Each row is a point. The last column is the point's height on a tilted bowl or saddle (a function of degree 2), plus a little noise. Along how many of its main directions does it bend up, bend down or stay straight?

Points, 18 rows:
[[ 5.9 12.4  4.7  8.3]
 [-3.8 -2.2 -4.3 -0.6]
 [-5.3 -2.8  2.6  3.3]
 [-5.3  7.5  1.2 10.3]
 [-0.5  0.3  3.6  0.7]
 [ 8.1  2.4  0.2  3.9]
 [ 1.1  1.0  3.1  0.5]
 [-4.0  2.3 -2.2  3.7]
 [ 3.2 -1.2  2.7 -0.3]
 [ 0.9 -1.0 -0.6  0.3]
 [ 2.7 -4.4  4.3 -0.6]
 [ 1.7  3.6 -2.8  3.7]
 [ 3.1 -7.1  2.6  0.4]
 [-8.4  0.3  8.6  8.8]
 [ 0.1  0.4  1.5  0.9]
 [ 3.3  3.9  1.6  2.5]
 [ 1.4  3.1  3.3  1.3]
 [ 3.6  7.9  5.8  2.3]]
Directions: 2 up, 1 down, 0 straight

Points (40 x 7):
[[ -1.3  -6.6  -4.9  -2.9   0.4   4.0  -5.1]
 [ -0.5   2.8   0.1  -5.6   6.5  -4.2  -3.7]
 [ -2.0  -1.0  -3.3  -6.5  -4.4   3.4  -2.8]
 [  1.6   6.3  -2.2   0.8   2.5   1.1   0.2]
 [  9.4   2.3  -5.3  -1.2  -2.7   0.0  -0.1]
 [  0.5   2.5  -2.7  -0.6   3.0  -6.4  -2.4]
 [  1.2  -5.1   1.2  -3.3  -4.0   0.0  -0.9]
 [  6.2   4.4   3.3  -5.4   6.5  -8.5   2.6]
 [ -0.4   4.7  -3.1  -2.5   2.6  -2.9  -2.1]
 [ -1.4  -6.6  -5.2   1.6   5.8  -1.3  -6.3]
 [  2.3  -2.2  -2.7   2.8  -2.8  -1.8   0.3]
 [  3.2  11.4   4.3   4.6   3.4  -4.9 -11.7]
 [ -5.3   3.9  -1.2  -3.6  -3.1   1.7   2.8]
 [ -3.4  -5.2   6.7   3.5  -0.8  -2.9  -4.5]
 [  2.8   2.0  -2.7   2.2   2.2  -6.2  -1.4]
 [ -1.7  -3.2  -0.9   4.3  -3.3  -2.6  -0.6]
 [ -2.3   0.2   3.6   6.8   9.7   0.9  -9.0]
 [ -0.9   3.0  -7.5   1.0  -3.1  -4.4  -2.2]
 [ -2.7   5.7   1.4  -3.3   0.2  -1.9  -1.2]
 [  2.3   4.0  -2.3   2.3  -3.9  -3.4   0.5]
 [  4.9  -2.2   1.3   2.3  -4.0   2.0   0.7]
 [ -8.4  -2.8   4.6  -0.2   3.6  -5.1  -6.9]
 [  1.0   2.9   6.8  -3.9  -6.1   8.0  -0.8]
 [  7.1   0.7  -4.3  -5.1  -0.9   6.5  -2.2]
 [ -1.3  -4.0   2.0   6.5  -2.1   3.5  -0.8]
 [  5.1  -8.6  -2.3  -5.3  -4.8  -5.0  -2.3]
 [ -2.0   2.0  -8.0   4.4  -3.1   5.6   7.4]
 [ -9.7  -3.0   1.2   6.4  -2.9  -3.7  -1.2]
 [ -5.5   6.3  -7.1   8.3   1.7   2.2   7.2]
 [  4.7   5.7  -2.3   7.2   8.2  -0.7  -9.8]
 [ -3.2   0.6   2.6   0.5  -4.1  -4.1  -0.1]
 [  5.5   1.8   4.2   1.6   3.6   2.0   0.5]
 [  2.2  -3.4  -3.5  -2.8   0.1   8.8  -2.9]
 [ -5.1   2.2  -6.0  -5.2   1.8   2.9  -1.8]
 [ -1.0   1.4  -2.3  -1.9  -0.1   3.5   2.6]
 [ -1.0   1.9   6.9  -0.3 -12.5  -3.4  -5.3]
 [ -2.0  -5.4  -3.8  -4.5   2.6   1.9  -4.4]
 [ -4.6   5.2  -2.6  -1.9   1.7  -4.0  -3.1]
 [  5.2  -3.2   0.1   0.5  -5.0  -0.3   0.8]
 [  8.2   6.4   5.7   3.6   2.4   0.3  -3.5]]
Directions: 1 up, 5 down, 0 straight

Points, 75 rows:
[[  0.3   4.2  -0.6  -7.6  -7.1  -5.3   4.1  -9.3  -3.2]
 [ -1.7  -1.2  -2.4   3.5  -7.2   0.7   3.2   4.8  -1.4]
 [ -9.2  -0.9   0.4   8.7   2.9   5.0   5.4   1.7   2.8]
 [  0.9   1.5  -8.0   6.0  -4.7  -1.7   2.5  -6.0   3.2]
 [ -2.1  -1.0  -0.4   5.9   3.0  -9.2  -0.8   9.9  -1.6]
 [  1.4   1.7  -2.1   1.3  -3.5  -1.6   2.0   4.4   1.2]
 [  2.1   2.7  -0.8  -2.8  -4.9   1.5  -3.8   3.6   3.8]
 [ -4.7   5.0  -1.3   1.1   2.4  -1.5  -7.0   1.7   5.7]
 [  3.4   1.7   1.0  -2.9  -9.9  -4.8  -5.7  -0.3   6.2]
 [ -0.5  -1.2   1.1  -1.6  -1.9   0.9  -7.3   1.5   4.7]
 [ -4.7   1.1   0.8  -6.1  -5.4   1.5  -0.4   6.9  -2.9]
 [ -5.2   0.7   2.1  -5.3  -2.1  -1.6   0.0  -5.6  -0.3]
 [  4.3  -9.5   2.9   0.8   7.4  -6.8   1.3   2.3 -11.6]
 [  8.7   0.7   5.1   7.0   3.1  -4.3  -0.5  -3.3  -2.8]
 [  3.4   0.7   2.8   1.1   3.2  -0.5  -1.3   6.0  -2.8]
 [ -3.9  -2.1  -3.9   2.3   1.5  -3.9   0.8  -0.2   3.0]
 [ -4.2   0.0   1.9   5.1   9.8   0.8  -1.9   6.9  -5.0]
 [ -3.2  -0.3  -3.9  -5.6   2.9   0.7  -1.9  -3.6   4.0]
 [  5.6  -2.5  -3.5  -3.6  -4.5   0.1   4.3   5.2  -0.3]
 [  5.9   3.1   4.3  -0.5  -2.3   5.2  -7.5  -5.4   4.7]
 [ 13.5  -1.2   5.1   1.4   0.1   0.4  -0.4   2.2   2.5]
 [  4.1   5.3  -0.6  -5.3   3.1   4.6  -5.9  -2.0   4.0]
 [  3.1   7.2   6.5  -1.2  -6.3   4.9   1.0  -4.4   0.3]
 [ -5.8   3.5  -2.8  -0.4   5.9  -1.0  -2.3   0.3   3.3]
 [ -0.6   1.3   0.2   2.7   0.9  -3.0  -0.1   7.6  -0.4]
 [ -2.2   7.7   7.0   3.7   5.5  -2.0   3.3  -3.7  -6.0]
 [ -4.2  -1.9  -1.3   0.7   1.1  -1.7   0.1  -0.3   2.4]
 [ -0.2   3.9   6.6  -4.2  -2.3   2.0   1.7   1.4  -0.8]
 [  3.7  -9.4   5.7   1.3   2.7  -6.6  -5.2   5.1  -8.8]
 [ -3.1   6.6   4.0   7.3   3.6   3.5  -0.1   2.6  -2.9]
 [ -3.5  -0.4  -1.5  -0.1   7.8  -1.3   0.9   1.0   1.0]
 [  4.8   1.9   3.2  -6.0   3.3   3.3   3.9  -0.2   3.6]
 [  1.7  -2.4   1.4   3.5   6.1   0.1   0.9  -0.8  -3.9]
 [ -2.2  -4.5  -9.7  -8.3   0.0  -6.3  -6.4   2.0  -5.0]
 [ -6.6   0.8   4.8  -2.1   0.9  -1.8  -2.6  -2.4   0.4]
 [ -2.4   3.2   6.5   2.3   3.4  -3.0   0.6   2.4  -2.8]
 [ -2.8   6.1  -1.8   5.8  -2.6  -4.6   3.5  -5.6   3.3]
 [ -5.5  -2.3  -3.7  -6.5   2.1   9.1   1.0   7.1   2.2]
 [ -2.8  -4.8   3.8   5.0   4.4   5.3   3.9   2.3  -4.6]
 [  0.1  -0.5  -3.0  12.5   0.0   8.3  -3.7   3.8  -3.6]
 [ -0.1  -9.5   4.8  -2.6  -2.5  -1.6  -3.3  -0.9  -1.7]
 [  1.2   0.2  10.8   1.6   0.7  -5.0  -3.7   3.7  -0.8]
 [-10.7   0.4   0.4  -1.9   0.3   0.1   0.9  -0.9   3.8]
 [ -1.8 -12.1   4.3  -1.9   5.0   5.6  -3.0   3.8  -6.1]
 [ -6.7  -4.7   1.2  -3.7  -2.5   7.0  -0.8   5.5  -0.2]
 [  3.6  -2.5   1.8   3.5  -3.0  -7.3   0.6  -2.2   1.2]
 [ -1.9   6.5   2.4  -0.9   5.1  -2.1  -2.6  -0.7  -1.7]
 [ -5.1   2.3   5.6  -6.8   0.0  -7.8  -3.0  -2.6  -4.3]
 [ -2.3   5.1   3.9  -3.1   4.3   1.9   8.4  -0.2   1.6]
 [  1.3   8.4  -4.2   6.5  -4.9   3.9  -7.2  -5.1   7.7]
 [  6.3  11.2  -0.1   2.1  -7.0  -2.2  -5.1  -1.7  12.8]
 [  1.3   9.7  -4.0  -0.1  -1.9   0.6  -2.4  -5.3   3.9]
 [  7.6  -9.0   3.7   1.4  -0.8  -6.1  -1.4  -3.3  -5.4]
 [  1.6   4.2  -5.9   1.2   5.8   1.7   3.7   4.8   1.1]
 [  5.1   1.3  -0.9  -2.1   2.1  -0.8  -4.1  -3.1   1.0]
 [  2.7  -4.3  -2.1  -0.7  -3.8  -4.7  -4.4   1.3  -0.2]
 [  0.9  -1.4  -6.5   3.4  -5.3  -2.5  -2.6   6.2   0.8]
 [ -3.4  -4.3  -2.1   4.9   3.8   2.8   0.6  -2.8   0.3]
 [  0.5   5.1   0.8   1.2   0.2  -1.5  -4.4  -1.5   3.0]
 [  2.4   2.9  -0.1   3.8   1.7  -1.0  -5.9  -6.0   0.1]
 [  5.0  -5.3  -2.9   0.7   3.4   3.1   6.2  -5.4   3.4]
 [  4.0   3.6   0.5   8.0  -3.7  -1.3  -1.7  -0.7   6.3]
 [ -8.3   4.8   2.4   2.4   0.4   4.7   4.9  -3.8  -1.9]
 [ -7.1  -0.8   1.4   1.7   1.9  -7.9   6.5  -4.7   2.8]
 [  3.6  -0.6   1.5   5.9   7.1   9.0  -1.9  -5.8 -13.5]
 [  3.3  -4.5   1.8   1.0  -2.8   1.2   7.7   5.6  -0.3]
 [  1.5  -1.5   0.0   5.8   4.8   3.9  -1.6   1.6  -4.5]
 [  2.0  -2.6  -1.1  -6.7   3.5  -2.5  -3.1  -3.7  -0.4]
 [ -0.8  -2.5  -6.3  -0.1   4.8  -5.5  -3.2  -3.4  -2.4]
 [ -0.1   8.6   5.2   0.6   5.6  -3.0   2.9   6.0  -6.8]
 [  0.1   6.7  -0.3  -1.6   3.2  -5.0  -2.3   5.9  -2.5]
 [  9.1  -2.1  -1.5  -2.0  -3.5  -3.4  -0.1   6.8  -0.5]
 [ -2.5  -1.2  -3.6   3.1   3.4  -1.4  -2.3  -5.2   0.6]
 [  2.3   1.0   0.8 -10.5  -1.6  -6.8   0.5  -0.6  -1.3]
 [  3.6   0.9   4.4  -4.5   5.2  -2.4   0.9   1.8  -2.5]]
Directions: 3 up, 4 down, 1 straight
